Every row gives one point. Before rounding, the points of a table are all equally far from one centre. They may lie mostly on one side of it. Where is the centre, to within rounding?
In the rows, zero is written as 128.

Points (7 x 2):
[[185 133]
 [165 111]
 [172 184]
 [176 120]
 [126 192]
 [119 112]
 [188 154]]
Centre: [143 150]

Points, 15 rows:
[[131  86 125 158 110  73 191 154 152]
 [126 130 163 181  88  76 147 166  88]
 [172 135  92 111 171 100 181 156 138]
 [174 135 107 146 143  80 154 230 175]
 [ 80 184 106 179 148  70 129 174 115]
 [ 85 133 108 127 141  96 147 154 209]
 [144 122 165 169 139  96 135 195  63]
 [155  82 116  93 107  77 116 141 167]
 [ 76 107 104 173 103  88 166 191 127]
 [174  93 123 116 193 128  81 171 128]
 [128 110  59 152 145  73 168 199 145]
 [153  78 114 172 176 121 168 192 173]
 [ 97 147 131 127 184  92 176 179 170]
 [146 107 140 155 174 100 195 180 169]
 [117 164 103 182 169 116 192 169 136]]
Centre: [135 129 123 153 137 107 118 165 140]

Points:
[[ 91 142 136 147 119 184  72  53 155 141  94 156 156 107 111  89  73  86
  105  70]
 [104 138 129 126  96 207  83  79 159 164  82 164  92 119 133  90  75  75
  112  66]
 [134 165 113 153  52 171  74 118 167 184 117 201  96 108 139 103  78 119
  119 100]
 [118 141 172 123  94 156  71  86 141 142 145 128 103  54  97 108 137 133
   99 107]
 [102 140 151 106  77 174  54  76 141 119  48 194  99 150 137  81  88 124
   76  86]
 [102 153 161 112  73 201  33 130 167 150 114 172 105 142 161  98 135 121
   97  84]
 [ 91 142 156 156  88 158  43  63 138 152 112 224 101 137 110 104  75 153
  100  82]
 [112 141 139 146  70 158  65 112 128 143  78 166  76 113  67  94 118 113
  112  58]
 [ 75 153 115 173  39 136  90 105 139 143  93 205 130 157  86 116 100  96
  101  81]
 [107 160 110 161 109 163  84 116 118 156 132 166 129 118 127  57 147 123
   86 105]
 [119 173 147  96  83 142 102  93 126 177  82 190 126 131 118  81  97 133
  163  63]
 [ 88 138 125 112  59 165  83  66 154 159  96 212  99 113 161  72  69 107
  100  85]
 [ 97 185 151 152  76 179  70 106 152 135  93 204 116  98 149  77 109 129
  101  94]
 [131 137 158 156 128 154 105  71 141 187  59 171 119 116  94  98 102 127
  120 115]
 [ 97 152 121 111  67 175  81  92 139 162 100 157 137 155  75 104 113 161
   87  56]
 [ 85 175 118  95  83 170 103  75 136 143 146 172 131 143 130 135  50 142
  172  52]
 [ 67 206 138 124  95 176  85  42 141 171 115 157 113 128 140  96  82 104
  115  80]
 [ 97 183 128 118 105 158  88  43 162 147 116 134 123 118 119  42 121 136
  117  96]
 [ 63 123 150 106  79 154  19 125 141 156 112 191 141 102 101 111 126 111
  127  54]
 [121 199 109 155 104 138  32  38 132 129  72 166 111 119  92 118 113 108
  111 102]
 [129 204 125 154  94 159  67  46 183 118 119 136  88 100 122 128 101  98
   84 106]
 [128 151 163 164 102 172  73  79 122 172 110 158  98 133 134 145 109 147
  118  51]
 [108 207 110 121  69 155  63  34 152 172  62 154 119 108 115 127 104 125
  114 117]
 [125 142 129  67  88 172  56 116 145 121 109 203  89 130 101  55  78 116
  111  84]
 [118 147 125 164  94 165  49 105 157 157 100 164  77  78 108 100 148 152
  105  86]
 [129 146 144 142  76 166  60  94 183 177  66 186 124  82 131 103 118 128
  148  92]
 [149 181 120  93 103 146  77 101 164 153 112 165 117  66 155 109 121 139
   90  73]]
Centre: [ 90 136 119 112 104 129  76 102 152 127 112 155 109 136 128 132 101 120
 127 122]
